Each row of a before or after table is a point. The points were changed in one or more steps. Then noise was added and the rows were shuffled. The steps act on columns, c1 being the first. Name the steps. A step turns or swaps two columns, mirrors them in a line or flattens them onto one, adds a multiple of one to another, or multiplies or shifts one. Angles are multiples of 10 degrees, from the lower column toward the higher: turns from -170 to 170, lines from 10 to 170 but not 90. Use the fewest steps. Two steps may share a column if one is a turn and the other turns, adds or multiplies; they go together, in the order done. Otherwise the lowest column goes first.
(in the rows, 128 means zero)

Before (11 x 3):
[[102 143 148]
 [134 130 137]
 [ 92 122 112]
 [144 105 102]
 [134 160 128]
 [127 135 143]
 [128 158 130]
 [123 140 107]
 [ 82 132 105]
 [ 94 126 128]
 [120 158 142]]
After (11 x 3):
[[ 82 137 104]
 [133 133 137]
 [145  70 101]
 [129 204 128]
 [119 204 141]
 [ 95 123 126]
 [123 158 108]
 [125 146 142]
 [ 92 112 113]
 [100 165 148]
 [134 207 127]]
Steps: multiply c2 by 2.5

Before (12 x 8):
[[146 180 161  69 130 144 140 114]
 [129 137 118  91 119 111 143 114]
 [ 90 137 134  99 114  63 111 183]
 [136 151 130 136 139 113 128 101]
 [129 116 154 121 140 130 179 130]
 [ 76 124 193 117 133 153 181 123]
 [ 90 114 105 130 162 124 141 148]
 [ 90 138 110  75 141 106 118 152]
 [137 132 150 107 139  79 115 103]
 [184 102 107 105 104 117 126 135]
 [117  77 120 127  80 119 110 142]
 [119 129 131  92 152 111 119 154]]
After (12 x 8):
[[114 132 151 148 140  91  92 103]
 [122 116 155 133 140 174 103 131]
 [138 151 130 130 138 120 114 101]
 [110 116 105  94 161 138 119 149]
 [ 93 130 130 139 152 112 117 154]
 [ 96 138 118 148 119 134 105 114]
 [137 102 106 189 103 121 119 134]
 [ 63 138 110 123 141 108 115 152]
 [ 85 180 160 175 130 146 136 115]
 [ 84 138 133 108 114  81  81 183]
 [ 92 122 194  88 134 186 124 123]
 [122  78 120 118  80 107 130 142]]
Steps: mirror c1 and c4 in the line at 30 degrees; mirror c6 and c7 in the line at 30 degrees

Before (13 x 12):
[[149 107 148 123 109 157 144 115 132  93 113 137]
 [120 125  70 126 119 150 131 144 151  86 112 106]
 [115 149 171 115 123 114 112 122 149 119 100 104]
 [161 146 163 153 122 147 113 151 148  85 144 119]
 [149 110 176 145 122 116  96 129 131 125 100 213]
 [168  97 162 133 128 116  95  88 121 100  98  91]
 [169 137 126 138 115 116 136 109 128 110  89 137]
 [135 131 116 125 126 115 121 118  75  94 114 186]
 [152 135 117 144 168 143 123 110 136 197 133 189]
 [ 94 133 100 159 125 124 142 131 111 145  98 120]
 [164 114 169 133 120 100 129 132 161  86 152  97]
 [160 139 146 126 110 127 104 132 156 227 141  91]
 [171 101 154 116 141 138 132 151 132  86  96 114]]
After (13 x 12):
[[152 112 205 109 125 159 141 128 133 147 116  93]
 [151  93 230 119 132  97 128 171 163 155 152 116]
 [122  95 209 111 126 126 104 102 156 103 139 227]
 [129 135 129 120 123 151 135 175 151 143 111 110]
 [127 108 176 166 146 142 123  46 136  82 130 140]
 [130  88 186 118 138 117 132 118 127 148  86 111]
 [117 160 159 124 157 122 141 128 112 121  99 148]
 [148 110 236 119 145 115  95  81 130  90 100  69]
 [102 139 232 121 115 113 113 144 146 149 101 134]
 [160  92 212 144 119 138 135 173 128 136  96 103]
 [126 123 177 125 127 115 120 107  71 120 111  65]
 [114  93 224 122 153 145 112 167 148 131 145 103]
 [164  93 220 132 133 114  99 134 120 189  97 128]]
Steps: mirror c1 and c2 in the line at 140 degrees; shift c3 by 60; swap c4 and c5; turn c10 and c12 by 130 degrees; turn c8 and c10 by -50 degrees

Before (8 x 20):
[[139 120 114 126 114 136 112 145 140 125 132  80 137 178 133 166 166 108
  123 123]
 [ 95 119 116 128 167 170 119 165 133 141  82 108 102  76 113 141 162 100
  101 121]
 [128 136 124 116 121 144 102 142  96  78 102 100 150 140  97 181 113 111
  173  96]
 [130 103 108 117 157 109  91 116 118 145 125 123 166 121 115 135 130  98
  103 106]
 [ 55 146  92 152 183  65 173 133 104 158 105 133 153 110 118  99 123 132
  112 151]
 [132 116 118 157 117 104 136 160  92 111  91 106 142  78 180 131 117 119
  168 122]
 [ 91 115  97 120 152 104 145 187 162  92 121 100 129 162  74 115 118 103
  130 145]
 [171 122 111 130 134 115 130 135 147 148 110 154 106 161 123 179 109 128
  154 126]]
After (8 x 20):
[[129 119 152 130 133 115 129 126 145 150 111 176 134 163 133 179 108 130
  157 125]
 [171 142 136 156 181  66 174 130 105 158 103  69  82 110 136 102 124 134
  116 151]
 [ 83 121 131 127 114 138 110 159 138 124 133 113 114 177 126 168 151  99
  123 121]
 [105 132 116 119 122 144 102 134  95  79 102 113 108 141 162 179 109 105
  174  97]
 [108 113 126 159 114 105 137 151  92 111  91 120 110  75  77 130 103 116
  168 124]
 [126 119 150 129 168 169 119 177 134 144  79  89 137  75 145 142 143  88
  100 120]
 [122 116 149 121 152 102 142 172 163  93 120  81 105 162 180 112  88 100
  130 143]
 [123 105 120 116 156 107  93 117 118 144 123 127  87 122 142 132 136  86
  107 103]]
Steps: mirror c1 and c12 in the line at 60 degrees; turn c3 and c13 by 140 degrees; turn c8 and c17 by -30 degrees; multiply c15 by -1; multiply c18 by 1.3

Before (10 x 48):
[[123 125 124 122 116 104  69 126 160 137 115 162 117 148 164 116 117 108
  113 127 114 140 108 149 145 107 158 132 120  65 105 169 139 127 136 150
  138 133  99  91 123  91 131 129 115 117 109 140]
 [102 116 133 137 117 101 132 125  63 141 107 154 158 148  90 117 164 112
  112 155 165 122 134 176 111 129 137 131 109 169 147 124 123 110 126  83
  118 124 104 131 116 124  56 128 149 122  90 214]
 [110 139 149 131 151 125 115 171 155 116 110  70 111 117 145 170 121 158
  134  68 118 139 108 130 123 113 159 139 137 163 160 206 117 126 170 102
  118 112  98 121 120 239 148 131 107 120 113 174]
 [104 119 127 119 174 163 153 113 154 136 132 158 112 133 187 113 129 174
  136 114 124 114 185 125 189 114  46 162 126 152  38  97 122 152 119 173
  139 116 136  81  45 100 167  78 172 118 124 148]
 [124 132 118 127 117  90 128 136 143  90  93 126 128 140  99 139  93 112
  113 142 124 136 129 123  95 105 181 128 125 166 156 107 153 131 133 152
  127 140  99 111  96 196 160 123 106 106  96 144]
 [150 133 125 125 178 112 146 149 156 113 239 136 125 143 119 144  97 129
  130 142 121 116 113 174 108 126 177 133 120 142 162  96 118 138 122  88
  121 156  99 125  93 132 149  95 133 135  86 140]
 [ 93 110 128 125 121  97 128 133 164 143  93 133 130 121  89 120 108 116
  127 148 139 136 116 135 100 112 135 144 135 102 160  97 135 149 140 170
  113 132 182 127 107 118 130 130 128 107 103 137]
 [106 205 128 118 132 116 131 124 154 120  96 159 116 147  98 115 136 120
  164 152 153 119 123 144  99 129 164 147 130  80  86 101 191 105 122  86
  137 133 124 132 113 100 109 105 111 139 190 151]
 [136 124 169 165 124 136 114 151 113  85 106 141 142 118  88 100 109 107
  109 112 115 124 156 152 115 130 151 146 125 155 147 133 129 113 130  83
  166 120 131 135 105  94 112 122 156 120 109 134]
 [ 96 151 141 127 133 129 144 159 122 138 110 129 127 100  90 165 147 107
  127 139 114  54 127 137 113 127 147 130 130 170 129 130 122 102 119  86
  168 137 119 137 127  92 124 110 105 172 124 135]]
After (10 x 48):
[[123 122 131 125 114 105  68 133 160 135 116 164 117 150 163 117 118 107
  113 127 117 142 110 149 144 173 159 130 118  65 105 120 139 126 137 149
  137 137  98  91 124  91 131 130 116 113 111 139]
 [104 117 122 134 116 104 130 128  62 145 107 153 159 148  90 117 166 113
  113 155 163 122 134 176 113 123 138 130 108 167 148 124 125 111 126  84
  121 129 103 132 115 123  54 128 149 121  91 213]
 [ 97 150 140 128 133 129 143  97 120 139 107 128 128 100  91 167 147 107
  129 140 112  56 127 137 114 132 145 131 132 169 128 138 120 104 120  88
  168 131 116 138 128  92 123 110 106 173 122 133]
 [137 123 109 166 122 135 112  84 114  85 103 139 141 117  86 102 108 106
  110 110 116 126 157 154 116 128 151 145 121 157 147 118 125 114 130  82
  166 132 130 135 106  94 112 121 158 121 110 132]
 [104 118 122 118 176 161 151 138 155 138 133 157 111 134 188 114 129 174
  133 110 123 115 185 125 190 111  48 163 126 154  36 128 125 151 121 174
  139  97 137  82  45 102 168  77 172 117 127 149]
 [150 133 143 126 179 111 147 116 157 115 237 135 123 144 119 142  96 128
  130 142 124 116 113 175 110 114 177 135 118 144 163 164 118 137 122  87
  121 112  98 123  95 133 149  94 133 136  87 138]
 [106 201 127 118 134 116 131 131 154 120  96 159 117 148  98 117 136 120
  164 154 154 120 121 145 101 110 160 148 131  80  83 141 189 103 123  85
  139 112 122 128 114  98 111 106 112 136 187 150]
 [126 133 140 127 117  94 130 128 144  89  94 126 127 139 100 139  91 114
  112 144 123 136 130 122  97 132 181 129 127 165 156 148 154 133 132 153
  127 100 102 109  95 196 160 122 107 106  96 142]
 [109 138 141 130 151 124 117  83 154 117 110  68 111 118 145 171 120 156
  136  67 119 139 108 130 123 190 160 137 136 164 161  87 118 125 171 103
  116 161  98 119 119 238 146 131 107 118 114 173]
 [ 91 108 128 126 120 100 128 126 164 144  92 136 129 119  87 120 109 117
  125 147 137 134 116 135  99 119 136 140 136 101 160 141 136 150 141 171
  113  97 182 127 105 117 130 132 126 107 105 135]]
Steps: turn c3 and c8 by -140 degrees; turn c32 and c38 by -110 degrees; turn c26 and c38 by 130 degrees
